Every row gives one point. A path goes straight from each point to the next, and from the last back to the first. The post is the endless flat space through its rows: a point in 2 columns, a line in 3, a plane in 4, and so on, so that a path can go around it. Count how often the path circles the post. Going back the other way cancels.

Post:
[[0.03 0.06]]
Path:
[[-0.38  0.51]
 [-0.20 -0.04]
 [-0.39  0.20]
 [-0.22  0.49]
 [ 0.21  0.42]
 [ 0.60 -0.33]
 [ 0.48 -0.38]
 [ 0.50  0.73]
 [ 0.05  0.40]
 [ 0.37  0.17]
 [ 0.41 -0.46]
 [ 0.21 -0.10]
 [ 0.26  0.31]
 [ 0.27  0.59]
 [ 0.25 -0.02]
 [ 0.33  0.12]
 [ 0.27  0.84]]
Times around: 0

Post (7 x 8):
[[-0.12  0.12  0.24 -0.02 -0.18  0.06  0.41 -0.12]
 [ 0.24  0.02 -0.05  0.09  0.69 -0.19 -0.41  0.38]
 [ 0.18 -0.28  0.46  0.06  0.02  0.00 -0.12 -0.26]
 [ 0.16  0.13  0.40 -0.30 -0.31 -0.45  0.41 -0.52]
 [ 0.11 -0.44 -0.62 -0.27 -0.55 -0.54 -0.62 -0.53]
 [ 0.76  0.03 -0.48  0.53  0.76  0.21  0.31 -0.05]
 [-0.39  0.45  0.81  0.06 -0.05 -0.15 -0.03 -0.29]]
Path:
[[ 0.48  1.30 -0.41  0.05  0.81 -0.11  0.51 -0.47]
 [-0.67 -0.01  0.23 -0.26  0.03  0.18 -0.44 -0.47]
 [-0.58 -0.36 -0.11  0.66 -0.19  0.21  0.21 -0.71]
 [-0.72 -0.26  0.07 -0.27 -0.35  0.08  0.10 -0.40]
 [ 0.66 -0.80  1.00 -0.51  0.20  0.39 -0.56 -0.50]
 [ 0.03  0.40  0.44 -0.20  0.09 -0.07  0.12  0.04]
 [ 0.48  0.32  0.16  0.43  0.09 -0.18  0.14 -0.12]
 [ 0.03 -0.37  0.36  0.59 -0.31  0.01  0.34 -0.16]
 [-0.16  0.18  0.42  0.34  0.09  0.04  0.30 -0.33]
 [ 0.38  0.01 -0.06 -0.08 -0.33 -1.16 -0.23 -0.63]
 [-0.18  0.60  0.33  0.42  0.15  0.05  0.30  0.33]
 [ 0.08 -0.15 -0.10  0.06  0.24 -0.17  0.64  0.37]
 [-0.47 -0.27  0.19 -0.09  0.26 -0.14 -0.18  0.16]
 [ 0.06  0.21 -0.31 -0.18  0.37 -0.36 -0.12 -0.09]
 [ 0.05  0.30  0.09 -0.16  0.12  0.25 -0.14  0.04]
 [ 0.35  0.37  0.30  0.41 -0.21  0.28 -0.34 -0.40]
 [ 0.31 -0.55  0.13  0.74 -0.09  0.17  0.30  0.27]
 [ 0.76 -0.05  0.72  0.01  0.49 -0.70  0.39 -0.37]
 [-0.24 -0.58  0.04 -0.01  0.00 -0.19  0.05 -0.59]
 [ 0.18 -0.74  0.48  0.44  0.01  0.04  0.29 -0.12]
 [ 0.12 -0.06 -0.28  0.66  0.20  0.11 -0.26 -0.07]
 [ 0.75  0.28  0.24  0.05  0.45 -0.02  0.63  0.54]
 [ 0.06 -0.17  0.22  0.40  0.47 -0.43 -0.54  0.24]
 [-0.38  0.41  0.04  0.78  0.30  0.56  0.51 -0.17]
 [-0.34 -0.02  0.10 -0.16  0.37  0.02 -0.51 -0.30]
 [ 0.04 -0.20  0.37 -0.54 -0.59  0.34 -0.13 -0.51]]
Times around: 2

Post:
[[ 0.58 -0.34 -0.13  0.35 -0.30  0.61  0.41 -0.88  0.05 -0.46  0.42 -0.70]
 [ 0.30 -0.07  0.42 -0.16 -0.09  0.40  0.25  0.40 -0.02  0.52  0.46 -0.19]
 [ 0.24 -0.26  0.02  0.16  0.15 -0.11  0.09  0.11  0.08  0.20 -0.05  0.21]
 [ 0.03 -0.04 -0.10  0.11  0.14 -0.01  0.47 -0.39  0.67 -0.43 -0.51  0.05]
 [ 0.83 -0.09  0.18 -0.20  0.21  0.00  0.31  0.30 -0.07 -0.07 -0.25 -0.32]
 [-0.16  0.19 -0.32 -0.04  0.35  0.18  0.15  0.14  0.44 -0.53 -0.31  0.76]
 [-0.18  0.17 -0.33 -0.21  0.50 -0.38  0.11  0.18  0.21  0.40  0.31  0.41]
 [-0.23  0.24  0.45  0.26  0.68 -0.35 -0.15 -0.63  0.23  0.37  0.62  0.02]
 [ 0.52  0.14  0.57 -0.30 -0.73  0.12  0.17 -0.03 -0.01  0.02 -0.62 -0.18]
 [ 0.32 -0.39  0.29  0.37  0.28 -0.14 -0.36  0.61  0.08 -0.30  0.52 -0.39]
 [-0.39 -0.39 -0.20 -0.47  0.30 -0.15 -0.22  0.11 -0.07  0.26  0.16  0.42]]
Path, 24 rows:
[[ 0.35 -0.11  0.19 -0.05  0.07 -0.01 -0.18 -0.29  0.02  0.22  0.53 -0.04]
 [ 0.44  0.27  0.25 -0.65  0.49  0.50  0.26  0.42  0.21 -0.22  0.34  0.47]
 [ 0.36 -0.92  0.22 -0.25  0.36  0.53  0.11 -0.03  0.06 -0.51  0.01 -0.41]
 [-0.32  0.45  0.33 -0.43  0.23  0.61  0.30 -0.27  0.29 -0.23  0.87  0.08]
 [ 0.38  0.18  0.06  0.33  0.70 -0.26  0.08 -0.35 -0.14 -0.53 -0.26 -0.25]
 [ 0.21  0.47  0.60  0.16  0.09  0.66  0.65 -0.11  0.29  0.55 -0.07  0.15]
 [ 0.33 -0.70  0.43 -0.02  0.54  0.42  0.11  0.22 -0.33 -0.51  0.32 -0.54]
 [ 0.13 -0.16  0.69  0.81 -0.75  0.25  0.59 -0.07  0.57  0.61 -0.08 -0.10]
 [ 0.43  0.16  0.45  0.36 -0.37 -0.07 -0.10 -0.24 -0.04  0.49 -0.07 -0.59]
 [ 0.73 -0.71 -0.07  0.60  0.43 -0.15 -0.09  0.24  0.58 -0.64 -0.30 -0.51]
 [ 0.68  0.45  0.22  0.00 -0.14  0.20 -0.06  0.26 -0.38  0.51  0.26 -0.21]
 [ 0.47 -0.03  0.48 -0.17  0.71  0.25  0.20  0.36 -0.41 -0.11 -0.21  0.11]
 [ 0.45  0.05  0.50  0.45  0.44 -0.16 -0.23  0.46 -0.20 -0.06  0.89 -0.17]
 [-0.27  0.59 -0.16 -0.39 -0.19 -0.05  0.19 -0.07  0.25 -0.27 -0.27 -0.15]
 [-0.72 -0.05 -0.05 -0.02 -0.59  0.35 -0.34 -0.62 -0.06 -0.02  0.26 -0.10]
 [ 0.06 -0.18  0.29 -0.03  0.16 -0.27  0.53  0.53  0.45  0.10 -0.58 -0.05]
 [-0.26 -0.55  0.34 -0.16  0.88 -0.54 -0.77  0.11  0.00 -0.63  0.34  0.11]
 [ 0.19 -0.68 -0.12  0.06  0.24 -0.63 -0.51  0.15  0.20  0.04  0.04 -0.17]
 [-0.08  0.26 -0.05 -0.19  0.37 -0.03  0.47  0.02  0.67  0.57 -0.23  0.64]
 [ 0.03 -0.43 -0.09  0.46 -0.27 -0.74 -0.52  0.54  0.27 -0.36  0.24  0.05]
 [ 0.25 -0.30 -0.28  0.20  0.54 -0.67 -0.05 -0.86  0.12 -1.04 -0.06 -0.49]
 [ 0.11  0.13 -0.09 -0.49  0.30  0.21  0.40 -0.11 -0.28  0.71 -0.06 -0.12]
 [ 0.18 -0.06  0.38 -0.20 -0.31  0.46  0.00  0.30  0.38 -0.18  0.13 -0.88]
 [ 0.16 -0.81 -0.95 -0.28  0.80 -0.19 -0.12 -0.34 -0.14 -0.19 -0.28  0.08]]
Times around: 1
